Each row is a point. Each copy is the shape, with its points in the same order, turned, moved and blurred by noise. Say if it was mirrored as well.

Shape (6 x 3):
| -24 | -27 |  28 |
|  -8 |  -3 | -53 |
|  25 |  34 | -37 |
|  12 | -23 |  -5 |
| -32 |  17 |  60 |
| -23 |  21 |   6 |
Copy 1, 6 rows:
| -15 | -14 | -20 |
|   0 |  41 |  38 |
|  56 |  26 |  31 |
|   4 | -10 |  21 |
|  11 |  -9 | -67 |
|  20 |  23 | -21 |
Copy 1 is: mirrored
Copy 2, 6 rows:
|  34 | -21 |  33 |
| -45 |  20 |  31 |
| -46 |  26 | -19 |
|   7 |  20 |  13 |
|  37 | -60 |  -6 |
| -12 | -31 |   1 |
Copy 2 is: mirrored
Copy 3, 6 rows:
| -46 |   7 | -12 |
|  29 |  38 | -35 |
|  55 |  31 |  14 |
| -10 |  40 |   0 |
| -29 | -46 |  11 |
|   5 |  -7 |  -3 |
Copy 3 is: mirrored

Shape:
|   2 |  21 |   6 |  36 |
|  34 |  -4 |  -2 |  43 |
|   5 |  -9 |  -1 |  20 |
|  40 |  -7 | -11 |   9 |
| -50 |   5 |   2 |  45 |
|  42 |  35 |  17 | -90 |
|  37 | -13 |  32 |  24 |
| -44 |  -9 |   1 |  15 |
|  13 |   2 |   3 |  39 |
Copy 1, 9 rows:
| -20 | -11 |  16 | -21 |
| -23 | -34 | -17 | -33 |
| -11 |  -8 | -15 | -11 |
|  12 | -27 | -27 | -33 |
| -46 |  29 |  18 |   5 |
| 111 | -26 |  10 |  -5 |
|  -6 | -53 | -15 |  -3 |
| -19 |  29 |   0 |  16 |
| -23 | -23 |  -5 | -20 |
Copy 1 is: mirrored
Copy 2 (9 x 4):
|   0 |  -6 |   6 |  33 |
| -16 | -35 |   2 |   9 |
| -12 |   1 |  -9 |   7 |
|   1 | -25 |  -2 | -18 |
| -14 |  31 | -16 |  58 |
|  74 |  22 |  53 | -66 |
| -26 | -20 |  32 |  -8 |
|  -8 |  41 | -16 |  27 |
|  -9 | -14 |  -1 |  18 |
Copy 2 is: only turned
Copy 3:
|  16 | -26 | -20 |  34 |
| -20 | -32 | -11 |  53 |
|  -5 | -10 |   4 |  31 |
| -39 | -17 | -15 |  25 |
|  54 |   4 |   7 |  45 |
| -43 | -21 | -39 | -83 |
| -22 | -50 |  13 |  24 |
|  34 |  12 |  16 |  22 |
|  -1 | -25 |  -7 |  45 |
Copy 3 is: only turned
Copy 4:
| -28 |   2 |  23 | -18 |
| -15 |  -4 |  45 |  18 |
| -20 |   9 |  10 |   9 |
|  16 | -18 |  24 |  20 |
| -54 |  48 |   4 | -14 |
|  42 | -73 | -60 |  -9 |
| -31 | -28 |  24 |  27 |
| -33 |  35 | -19 |  -4 |
| -21 |   5 |  35 |   8 |
Copy 4 is: only turned
